Each row of a before or after table is a point. The points were changed in one or more steps. Then noise was added and the rows were shuffled. The steps act on how far a point lies along the listed directions, d1 being the first. Name the steps. A step turns or swaps two directions, mirrors them in a line or flattens them onto one, adds a multiple of one to another, or multiplies one. Angles are multiples of 10 degrees, from the lower direction toward the higher: turns from -170 to 170, lines from 10 to 170 but not 90. Use the fewest steps. Two steps may share a direction if one is a turn and the other turns, adds or multiplies; they go together, in the order done. Otherwise the lowest direction goes first.

Directions:
(1): [-29  45 -45]
(2): [-60 -36   3]
(3): [-21  40  54]
Before (11 x 3):
[[-32   7  28]
 [ 34   3  -3]
 [-24 -15  -7]
 [-50  76 -13]
 [-13  62  12]
 [ 95 -11 -46]
 [ -5  29  34]
 [-37  58 -27]
 [ 66  -8 -59]
 [-18  -9  17]
 [ -1 -46  17]]
After (11 x 3):
[[ 39  63  38]
 [ 34  45  24]
 [ -8  -4   3]
 [ -3 -22 -20]
 [  0 -18 -19]
 [-16 -22 -10]
 [ -9 -17 -11]
 [-14  12  22]
 [-17  -5   5]
 [  9  25  18]
 [-15   3  14]]
Steps: multiply d1 by 0; multiply d3 by 0.4; turn d2 and d3 by -60 degrees

Directions:
(1): [ 71 -13 -18 -32]
(2): [-37 -35 -11 -62]
(3): [  0 -64 -27  41]
Before (14 x 4):
[[-33  31  25  -8]
 [-52  37  16  10]
 [-33 -50 -17  33]
 [-16   1   8  19]
 [ 24   3  21  63]
 [-22  -3  -5  -6]
 [-14 -62 -31 -18]
 [-16 -57 -13  51]
 [ 18 -32  -3  59]
 [-18   9  26  15]
 [-13 -19   0  38]
 [-39 -14  20 -47]
 [-59  -2  23  31]
 [-15  28  22 -14]]
After (14 x 4):
[[-17 -94 -29  68]
 [-36  46  34 -22]
 [-22  -6  -6 -12]
 [ -6 -87 -42  -6]
 [ 16  -7  19  74]
 [-20  12  28   9]
 [-15  44  28 -28]
 [-32  -8  22 -59]
 [ 11 -60  -9  77]
 [-18  -4   9  19]
 [-17 -35 -10  48]
 [-33 -81 -29  46]
 [-64 -14  15  26]
 [-57  45  20  -9]]
Steps: turn d1 and d2 by -10 degrees; multiply d3 by 1.6

Directions:
(1): [-75  21  18   5  40  42]
(2): [-29   6  -1  34  27 -84]
(3): [ -5  72 -22  39 -51   7]
(4): [-50 -29 -62 -34 -37 -10]
Before (12 x 6):
[[-61   9 -62 -26 -74  61]
 [-31  55  20  36  -8  17]
 [  6  10  -4 -54  10  71]
 [-35  75  27  63  54  16]
 [ 33  -1 -15  10 -17 -86]
 [ 21 -45  13 -10  36  -5]
 [ 25 -53   4 -38  51  -1]
 [-43   7 -65 -27 -51 -39]
 [ 16 -10 -67   1 -69 -48]
 [-22  74  23  66  13 -27]
 [-39  17  41  12 -17  76]
 [ 73 -74  -7 -22  -3  23]]
After (12 x 6):
[[-32  21  45  52  -1 -28]
 [-63  20 -46  29 -30 -48]
 [ -4 -57 -13 -25  26  -3]
 [ 17  60  41  42  -9  24]
 [ 37  69  40  43  27  61]
 [-10 -72 -30  -2  24 -56]
 [  5   4 -38   0 -49   4]
 [-25  12 -52 -36 -52  10]
 [ 40   5  -5 -28 -29  37]
 [-13 -70 -37 -51  38 -19]
 [-35  11 -16  -6  39 -70]
 [ 50  78  53  42 -13  70]]
Steps: multiply d1 by 0.4; multiply d2 by -1; add -0.7 times d3 to d4

Directions:
(1): [ 20  25 -45  70 -11 -58 -30 -29]
(2): [ 34 -55 -33 -35  57 -32 -40  27]
(3): [-67 -32  -8  48  40  45 -37 -13]
Before (13 x 8):
[[-34  -9   5   5  -9  30 -20  11]
 [-30 -21  -7  14  15  21  -7 -18]
 [ 22  28  -4 -32 -15 -16  17   5]
 [  2   9  -8   4  -2  -8  -4  -4]
 [-16  14  -9  33 -27  12 -14 -15]
 [ 46   8  -5 -47  -5 -34  11  15]
 [ 10 -23 -27  -7  36 -32 -43  -6]
 [ -9  -9 -20   6  18  -3 -12   5]
 [ 41  25 -12 -12 -38 -42   1   0]
 [-23 -31 -23  13  24   5 -16   6]
 [ -7  28  17  14 -30  -1  36  -9]
 [-38  24  23  44 -39  35  22 -20]
 [-40 -16  11  18   7  42  -6 -13]]
After (13 x 8):
[[ 52 -46 -35 -57  55 -58 -45  20]
 [-39  81  39  70 -95  32  55 -45]
 [ -1 -10  28 -58 -13  28  15  22]
 [-40  42  40  26 -50  33  55 -19]
 [ -5  24 -11  56 -27 -11  -3 -33]
 [ 24 -21 -43   5  16 -44 -18  10]
 [  8   8 -23  23  -7 -25  -3 -27]
 [  3  42   9  14 -61   7  18 -14]
 [  4   7  -1 -12  -5  -1   4   3]
 [ 17  -8 -27  -8  16 -25 -10  11]
 [ -7 -46   3 -56  48  22 -13  28]
 [-11  17 -12  34 -29  -6 -22  -3]
 [-24   2  13 -32  10  33  10  10]]
Steps: turn d1 and d3 by -100 degrees; multiply d2 by 2

Directions:
(1): [-20  25 -46 -60 -61  41  24 -19  42]
(2): [ -2 -53   3  47 -65  12  53  49 -13]
(3): [-90 -40   9  20  -6  33 -53 -27  -3]
(4): [-45 -29 -38 -52  54 -12  42  39 -36]
Before (13 x 9):
[[-14   3 -10 -20  24 -18 -17 -10   9]
 [-11 -10  -2  26  -6 -24 -10  -2 -13]
 [ -6  19   5 -28  47 -21  -2 -10 -28]
 [-59  -3 -22 -52  14   3  10 -15  -5]
 [-95 -31 -29 -48  -3  39   6  -4  -6]
 [ 58   4   7  15   9 -17  21  27  -3]
 [-46 -20 -38 -65  21  20  24   4  12]
 [-16  10  16   0  38 -24 -29 -25 -22]
 [  3 -18  -4 -18   7 -22  35  36 -14]
 [-32 -59  20  22  12  -3   5  16 -16]
 [-16 -20 -16  -2 -38   8  43  25  -4]
 [-35 -59  21  40  25   3 -22   3 -31]
 [  6  24  -3 -21  11 -14  17   0  25]]
After (13 x 9):
[[-10  30  -9 -36  42 -15 -17 -22  -1]
 [-10 -22   1   1 -15  -4  43  26 -32]
 [-48 -17 -17 -44  -6  24   0 -19  22]
 [-28 -42   2 -11  76 -18   4  22 -24]
 [-46 -36  13   4  43 -23   6  12 -38]
 [ 13   0  14  12  15 -25  23  17   8]
 [-57 -26 -28 -29 -31  44  -4 -23  13]
 [-21   5 -23  -3 -26  -7  -5 -15   5]
 [ 48  26 -19 -24 -16   2  27   9  21]
 [-78 -39  11  -9  69  -2 -29  -1 -39]
 [-26 -27   0  17 -43   4  29  10 -17]
 [ -2   6 -16 -50  17 -17  20  14   0]
 [-13 -30  -1  15  -4 -18   9  20  -5]]
Steps: turn d1 and d2 by -150 degrees

Directions:
(1): [-25  66  -8  28  37 -41 -16   4  68  53 -12]
(2): [-18  14  60 -64 -19 -43  -8 -40  35 -37  45]
(3): [-18  -9  18 -14  82  -2 -25 -60 -62  31   2]
(4): [ 65  -7 -46   8 -46 -26 -21 -77   8  32   4]
(5): [ 12 -47  75  43 -23 -60  12  18 -16  40 -24]
(6): [ 95  50  36 -16  28   3 -29  30 -12 -22 -21]
Before (9 x 11):
[[ 26 -18   9  14   0 -15 -27 -31 -35  21   6]
 [  8   2 -46  -2 -28  15  -2  -9 -10   7 -19]
 [-11  67  12 -66  43  19   8  25  33 -69   7]
 [-36  66   5 -19  42 -10   1  50  44 -18   1]
 [-55 -40  -3 -29  -5  50  26   5  -9 -18  36]
 [ 15 -52  -4  20 -43  -5   7 -20 -19  19   5]
 [-36 -19 -15 -27  42  44  17   3 -50 -25   2]
 [  8  67  -1  12  18  14   1  58  59 -15   8]
 [-10 -43  24 -33   8  48  22  17 -67 -32  -6]]
After (9 x 11):
[[-40 -42  51 -29  20  -5  19 -10 -43 -18   2]
 [-11  20  57  23  18 -62   9  52  25  24 -22]
 [-18  13  -7 -41 -26   3  -5 -16   6 -24   6]
 [ 14   4 -31   0  17  24 -29 -28 -31   2  14]
 [-39 -70  42  -4 -23   7  30   2 -16  12  23]
 [ -5 -55  33 -35   2  32  24  16 -69 -27  -8]
 [ 14  44  51  21  -2 -33   5  57  62   1   1]
 [ -3 -20 -52  -5 -17  44   3 -26 -16  -8  18]
 [ 35  -2  94   8  -6 -75  18  23  12   6 -30]]
Steps: turn d2 and d4 by 40 degrees; turn d2 and d5 by 110 degrees

Directions:
(1): [  4 -34  69 -13  40 -54   0  -1  -1 -15 -94  -5]
(2): [ 57 -37  34 -62  14  28  -7 -78  10 -25  44  12]
Before (13 x 12):
[[ 27 -29  21 -16   1 -14 -11 -29   7 -21 -10   1]
 [-27  28 -12  36 -12 -10 -14  47  -1  14  -1 -12]
 [ 11  12  -1  -2  -9  -1  11  -4  -3  -8  -5 -11]
 [-14   8 -23   6  -2  11   1  19   0  21  18  10]
 [ 28 -43  43 -35  17  -8  -6 -55  -2  -3  -7  16]
 [ 22 -24  39 -35  15 -10  17 -18   5 -20 -12  -2]
 [-25  24 -22  14 -26  -2  -1  20  -9  13   2  -4]
 [-15 -21  14  -5  17 -36   8   9  -1   0 -68 -12]
 [  3 -27  32  -8   0 -10   4  -4   7 -16 -56  -9]
 [ -6  13 -45   9 -14  20  -2   9  18  18  41  10]
 [-18  15 -38   8 -16   7   3  16   2  16  14  -1]
 [ 29  -9  -7 -17 -12  41  -3 -32   1  -2  33  -5]
 [  3  13 -32  -8 -27  35   1 -15  14  18  72  -3]]
After (13 x 12):
[[-36  35 -22  48 -12 -17 -11  61  -2  22  -8 -16]
 [ 49 -44  33 -38   6  -2 -13 -55  11 -27   5   8]
 [ 40 -56  55 -55  12  12  -7 -61  14 -28 -26   0]
 [-34  20 -35  30  -8   1   4  50  -6  31   0   6]
 [ 33 -54  47 -55  25 -15   3 -56  10 -19 -33  -2]
 [ 56 -60  58 -71  27  10 -12 -95   5 -17  16  20]
 [-51  51 -65  52 -42   4   7  56   1  39  31 -16]
 [-51  41 -73  51 -28  -1   3  66  15  38   8   1]
 [ 53 -40  57 -64  24   4  17 -59  10 -35  11   3]
 [ 11  12  -1  -3  -9   0  11 -12  -8  -7  -3  -9]
 [-42  33 -31  30 -29 -10  -2  42 -11  22 -13  -8]
 [  6   9 -22  10 -20  28   5   7  -4  12  15  -8]
 [-46  35 -53  38 -26  -5   5  51  -4  30  -1  -6]]
Steps: add 1.5 times d1 to d2

Directions:
(1): [ 78 -15  -9 -53  71  24 -51  36 -33  14  -2 -25  -7 -48]
(2): [-16   7  11   4  -3 -51  -9  50  22 -81  84 -42  -6 -38]
Before (14 x 14):
[[ 30  -3  -2 -27  54 -22 -31  63   6 -78  95 -50 -25 -81]
 [ 33  -6  11   0  19  26   1   4   4  14 -31   8  28  -1]
 [ 53  -3  -3 -24  45  -9 -45  37 -14  -6  17 -20   6 -27]
 [-39   5   7  11 -29 -31   1  38  17 -66  59 -25   3 -36]
 [-11   9   5  10  -6   1  11  11 -10 -11  -3 -17  -8   0]
 [ 10   5  13   4  23  -3 -11  50 -14 -25  36 -17  -8 -19]
 [ 32 -20   3 -34  26 -26 -38  63   1 -70  73 -69  -5 -72]
 [  5   7 -20 -17  23   0   6  12 -23  -2   7  -5  -2 -26]
 [ 43   1 -13 -18  28  -8 -30  25 -23  -9  25 -17  -1 -42]
 [  7  -2   7  -3   0 -10  -9  16  -1  -6  15 -11  19 -17]
 [-27   0  -6   9 -27  -3  23 -16   9  26 -33  18  -7  29]
 [-11  16  18  25   5 -44   4  36  16 -73  48 -27  -7 -22]
 [-68  23  23  34 -48 -38  27   0  22 -44  44 -19 -13   7]
 [ 45  -9   8 -28  26   4 -29   7 -25 -14  -2 -15   9 -11]]
After (14 x 14):
[[-14   8   5  12  -9   2  14   8  -9  -6  -7 -13  -8   2]
 [-90  26  24  51 -73 -33  49 -32  29 -26  18   1  -8  35]
 [-41   2   5  15 -36 -11  11  11  11 -32  22  -1   8 -11]
 [ 24   3   9  -5  34  12 -18  44 -24  -4  17 -11  -8 -19]
 [ 70 -12 -12 -51  84  17 -46  46 -21 -23  43 -34 -23 -74]
 [ 70 -31  -8 -55  52  12 -51  47 -21 -20  25 -55  -5 -67]
 [ 86 -10  -7 -44  74   6 -64  45 -30  12   5 -24   4 -38]
 [ 13  -6   7  -7   4  -2 -11  14  -6   2   6  -6  19 -16]
 [ 64 -13   4 -43  44   9 -42  15 -36  -8  -3 -20   7 -22]
 [ 39  -8  10  -6  25  21  -5  18   3   3 -18   0  27 -12]
 [ -8  16  14  25   2 -24  11  13   9 -37  11  -9  -5  -2]
 [-45   3  -4  21 -43 -18  33 -15  20   8 -17  14  -4  31]
 [ 16   7 -22 -25  32   6  -1  15 -28   6   2  -8  -2 -32]
 [ 70  -5 -18 -35  52   9 -46  30 -36   8  11 -19  -4 -51]]
Steps: multiply d1 by 1.6; multiply d2 by 0.4

Directions:
(1): [ 25  11 -42  84  37  82  -1 -37   1  17  39  -7  52  53 -26  41   5 -28]
(2): [-36   6 -41 -16   5  62  34 -56  72  10 -72 -14 -43 -51  34  12  -9 -38]
(3): [-55 -30   2  66  84 -46  22 -36 -57 -36 -13 -15 -22 -15  -6 -56 -22 -32]
(4): [-72 -69   3  -1 -20  22  36 -13  26 -48  48  74 -16   4 -41  41 -13  52]
(5): [-27  23 -40 -16 -48  37   5  -2 -29   1  77 -21  11 -80 -42 -68  41 -28]
(6): [ 69 -24 -45  -8 -18   3  29 -78 -64  30 -20   3 -13 -20  -6 -13 -29  88]
Before (11 x 18):
[[-21 -33  24  25 -11 -40 -10   8 -37 -18  26  23   0  12 -19  -3  -8  22]
 [-47 -18 -30  18  19   8  28 -31   2 -11  17   1 -10 -26 -23 -18   7 -16]
 [  3 -17 -25  -6 -16  10  11  -6 -28   4  38  13  13  -8 -13 -19  21  20]
 [-35  11  22 -17   7   1 -14  49  31 -31  16   0  -8   5  -5  17  23 -39]
 [ 56 -11  51 -32  -7 -69 -17  24 -16  17 -42  17   7  46  16  15 -27  39]
 [ -9 -18 -10  -1   7  -1  10  -6  31   6 -31 -12 -18   6  16   8   2  -6]
 [  4  -1  -2 -16 -34   1  -2  -1 -25  -8  30  21   8  -4 -23  -8  -3  30]
 [ -3   2 -12  36  -6  37   7  -9  -4  -1  35   1  19  -8 -24   6  12 -10]
 [-15  -9 -28   8 -18  20   5 -35 -42  -3  28   3   8 -39 -24 -35   1  10]
 [-13  26  31 -18  11 -26 -42  58  15 -15   5 -15   7  -8  21   1  24 -25]
 [  3  39  42  14   8 -15 -25  68  26   3  -6 -40  28  26  15 -12  24 -37]]
After (11 x 18):
[[-69 -21  18  24   1  -6  -3   7  28 -19  -8  12 -21  -8   2  14  -8 -28]
 [-32  -6  -6  -4 -13  14  -3  34  -1 -11  56  14  25  -2 -14 -15  40 -21]
 [-26 -24 -30  20   6  -7  26 -28 -31  -7  42   5   2 -20 -39 -31   8  13]
 [ 24 -29  -8   4   1 -21   4  -9  -9  11 -16  -8  -8  23   1   3 -10  35]
 [  2   3  71 -32  12 -57 -21  54  54   4 -69  19   3  54  35  40 -17 -26]
 [  4  12 -36 -38   0  28   8 -44  33  10 -72 -23 -38 -67  41   6  -3   6]
 [ -1   4 -17  31  -9  43  12 -15  -4  -4  39  -1  16 -19 -24   2  17 -12]
 [ -2  -3 -52 -36  -4  46  40 -65  29   5 -59 -11 -57 -53  16  14  -9  13]
 [-36  15  11 -17 -28  13 -12  33  14 -24  39  16  10  -2 -19  -1  10 -19]
 [-40   3   4  13 -14   4 -22  26 -42 -27  72   4  33 -18 -39 -44  22 -23]
 [ 22  25 -31  -9   0  48  29 -48  49  36 -94 -51 -24 -37  48 -12  -6  -9]]
Steps: multiply d6 by 1.6; turn d2 and d6 by 120 degrees; multiply d5 by 1.3

Directions:
(1): [-27 -19 -34  11  13  13  68 -21 -35 -21  17  44  61 -15  31  36  33  42
  45  45]
(2): [ -3 -67  48  14  -2  51  37  17   0  87 -23 -52  32 -32   9  -7 -18  -6
   7  -5]
(3): [ 95  53 -19  17 -11  31  -9  10 -45   3   0 -10 -11 -68  52  13 -17 -11
  -9  27]
(4): [ 29 -39 -48 -47   8  35  -9  31 -22  33 -22  29 -35  25 -11  71  53   6
 -24 -45]
(5): [  4 -28  30 -13  28  43 -73   7 -41 -41  10  -1   1  -3  13 -28  11   0
  95 -35]
Before (10 x 20):
[[-26  31 -28 -20   7 -30  -6 -15  12 -25  20  35   2  35 -22  18  17   6
   -8  11]
 [ -3  25 -23   9  -7 -34  13 -21  21 -20   9  13  11   1  -5   5 -13 -14
  -45  18]
 [ 26   3  -6   6  -4  35  -5   9 -31   9  -2   5  -4 -17  18  12   1   3
   12  -1]
 [-33  11  -6  18   8 -36  52 -21  15 -13  18  14  24  -8   7   0  -3  25
   -2  29]
 [ 10 -22   3 -34  -9  21 -23  29   2  31 -23 -22 -26  13 -10  32  24 -12
   -6 -42]
 [-33 -22  -2  -6   5  12  19 -17  -8  -7  20  19  25   0   2  11  11  16
   29  18]
 [ 17  12 -32  -1 -19  10  61  -8  -2  33 -14  -1  19 -37  29  32   4  11
  -42  24]
 [ 33  29   8   9  13  11   1   3 -22   5   4 -14   2 -32   7  -1 -20 -12
   17   1]
 [ 20  13   4  30  -1   9  10   4 -18 -11  -2   2  27 -46  27 -20 -27   4
   23  30]
 [ 21  42 -39  17 -15 -17  19 -11  -8 -13  23  16  15 -15  24   7  -5   8
   -9  37]]
After (10 x 20):
[[ -6 -25  59  -4  -5  29 -33  15   2  18 -12 -56   9 -13   3 -27 -13 -17
   48 -26]
 [ 18   6  17  23  -7  31   5   2 -24  13   1 -10  11 -29  22  -9 -18   1
   18  14]
 [ 27   4 -14  23 -12  10  47  12  -7  33 -17   4  20 -42  20  14 -20   6
  -24  31]
 [-21  71 -58 -37  15 -54 -51 -23   2 -93  37  76 -25  59 -25  22  37  10
    5   0]
 [-16  -5 -42 -16  15 -19  36  -4  -1  -7   8  40  -4  14  -1  45  34  29
  -13   1]
 [-35 -21  -3  -1   2   8  32 -19  -1   0  21  14  29  -3   1   9   4  16
   15  25]
 [ 16  22 -61 -27   5 -23 -28 -10  -3 -50  10  51 -22  28 -11  41  27  -8
  -32 -17]
 [ 32  26   7  11   5   9  21   4 -13  28  -2 -17   3 -32   4   8 -22 -14
   -6   6]
 [ 30 -43 -14 -23   2  66  14  13 -39  41 -22  -6  17 -37  37  36  25  12
   17 -20]
 [ 37  47 -74 -10  -6 -15  -9  -2 -24 -38  24  49 -12   9  19  36  26  12
  -11  14]]
Steps: multiply d2 by 2.5; turn d4 and d5 by 100 degrees
